Rows are points. Any point is a mix of the corners, with weights that add up to 1. It lies inside the corners' shape when no weight is negative. Say inside or outside, and name the corners with a negative weight.
In the rows, zero is written as 128.

Corners:
(1): [210 208 116]
(2): [102  68 117]
(3): [106  67 162]
(4): [ 96 127 138]
Points:
[ 89  68 132] -> outside (1)
[ 82  93 144] -> outside (1)
[107  79 120] -> inside
[105  76 120] -> inside
[123 115 149] -> outside (2)
[188 187 121] -> inside

Corners:
(1): [ 69 126 146 128 120 124]
(2): [128   7 152 120  91 100]
(3): [194 181 111  98 154  88]
(4): [128 191  93 141 126 171]
(5): [144 144  73 118 161 163]
(6): [131 142 149 102 120 147]
(7): [137  91 202 181 133 104]
Points:
[125  79 143 124 111 120] -> inside
[144  83 133 117 119 109] -> inside
[135 147 110 131 139 150] -> inside
[159 125 106 130 148 132] -> outside (1, 6)

Corners:
(1): [150  95 113 114 117 106 107 117 113]
(2): [125 143 143  89 163 156 116 101  98]
(3): [ 86 122 128  72  93 171 180 123 139]
(4): [151 154 133 121 169 108 139 101 100]
(5): [ 98 105 138  67 145 149 170 115 150]
(6): [120 176 126 153 138 148  64 109 140]
(7): [109 118  24 220 106 144   7 132  86]
(8): [154  97 140 104 168 169 147  92 125]
(9): [116 157 137  97 130 152 146 154 132]
(10): [123 149  41 128 118 158 100 126 115]
Points:
[122 142 119 111 137 148 119 127 116] -> inside
[131 130  89 120 126 140 111 121 116] -> inside
[107 145 125 107 138 164 117 120 134] -> outside (1, 4)
[122 137 110 118 137 151 113 114 129] -> inside
[144  99 139 113 168 136 130 116 103] -> outside (3, 6, 10)
[135 127 116 120 144 141 124 110 114] -> inside
[127 141 100 129 125 154  94 120 120] -> outside (4, 5)
[124 130 116 101 138 162 130 113 134] -> outside (4, 7)

Corners:
(1): [ 59 105 135 116 137 109 171 133  94 133  72  82]
(2): [136 105  98 172 144 122 170  99 121 154 107 113]
(3): [137 135 110 170 192  98  65 134 104 160 103 149]
(4): [173 187 159  39 158 123  78 150 110 130  30 129]
(5): [120 161  73 122 145 187 168 141 138 185 133 134]
(6): [ 98  65 103 155  85 121 142 143 125 147  88 103]
(7): [123 151 124 174 118 193 135 107 200 102 162 133]
(8): [146 107 151  76 173 149 149 122 105 124  93  78]
(9): [ 79 121  56 157  92 141  74  46 198  38 158 217]
(10): [ 55  61 127 140  85 124 210 138 129 138 102 151]
(11): [147 129 141 151  98 142 109 102  42 150 143 121]
(12): [165 174 142 116 139 142  85  77 170 176 164  79]
(13): [151 101 126  92 132   7  69 177 125  87 111  81]
Points:
[129 112 120 126 114 125 108 115 139  76 104 115] -> outside (3, 5, 10, 12)
[140 145 128 100 147 122 111 126 123 129 100 119] -> outside (6)
[129 134 120 128 144 152 137 117 163 125 129 127] -> outside (1, 6, 11)
[132 124 121 121 138 104 110 138 124 132 103 118] -> inside
[129 106 134 125 111 133 155 139 107 131 112 113] -> outside (1, 3, 9, 12)
[130 122 129 126 145 122 126 133 116 147 106 105] -> outside (9)
[125 141 104 136 135 164 125 103 127 140 125 133] -> outside (10, 13)
[145 140 112 151 109 126  64  96 153 107 130 147] -> outside (1, 5, 8, 10)
[176 145 132 108 143 129 120 128 128 142 110  88] -> outside (1, 3, 9, 10)

Corners:
(1): [ 97  88 124  86 158 150 178 184 132 120 131 193 119 100  97 160 101 154]
(2): [167  82 163  99 102 131  42 125 175 111 122  61  96 131 132  89 137 100]
(3): [109 131 149 178 119 124 187 107 193  94 144 171  59 176 202 143 116 140]
(4): [192 128 107 143 111  64  81  84 144 126  94  86  64 149 165  84  88 133]
(5): [ 91 191 146 134 200 112  96 152 115  60  43  87 141 123 113 114 159 130]
(6): [102 153 157 165 135 138 156 108 109 126 133 159 149 157 199 126  92 163]
(7): [ 93 133 113 154 191 103 138 166 169  16 104 157 178 212 203 194 141 127]
(8): [198  80 118  76 178  82 107 114 101  80  81 102  63 206 150 107 142 110]
(9): [104 128 179  65 110 172 111 189 119 129  75 153 136 133  82 140 143  49]
(10): [126 142 173 132 104  82 161 114  90 170  75 146 156 188 242 141 169  44]
(11): [ 70 130 101 140 137 106 160  80  50 188  92 188 176 174 147 111  97 106]
(12): [125 141  96  81  89 183 225 127 188  64 112 151 147  59   7 112  72 137]
(13): [107  62  95 122 135 219 139 145  29 147 104 102  95 202 144 102 133  97]
(14): [ 92 110  68 107 135 180 170 191 122 101 135 158 143 141  82  69 114 116]
(15): [ 92 150 109 140  96 124 147 125 123  73  63 170 169 113  79 138 123 190]
(16): [144 175 138 132 116  96  90 113 180 135  78 106 124 141 101 111 155 141]
(17): [122 143 160 105  55 146 171  93  99 184 177 205 139  97 173 166 117  89]
(18): [138 132 111 145 185 201 129 122 126 105 122 148 136  94 190  92 134 170]
(19): [163 115 135 185 156 112  74 102  89 112 117 139 114  85  94 136 109 206]
Points:
[125 126 141 120 138 137 131 129 127 107 103 142 126 143 143 133 133 122] -> outside (4, 14)
[115 126 151 128 142 123 134 130 118 116 118 159 136 138 167 138 128 125] -> outside (4, 12, 13, 16)
[126 119 126 130 128 139 146 124 126 122 123 149 124 148 153 122 114 123] -> outside (5, 15)
[119 125 120 133 147 138 135 135 129  97 103 138 129 150 144 121 124 133] -> outside (17)
[129 121 129 130 129 132 130 125 136 106 111 130 117 150 146 121 120 126] -> inside
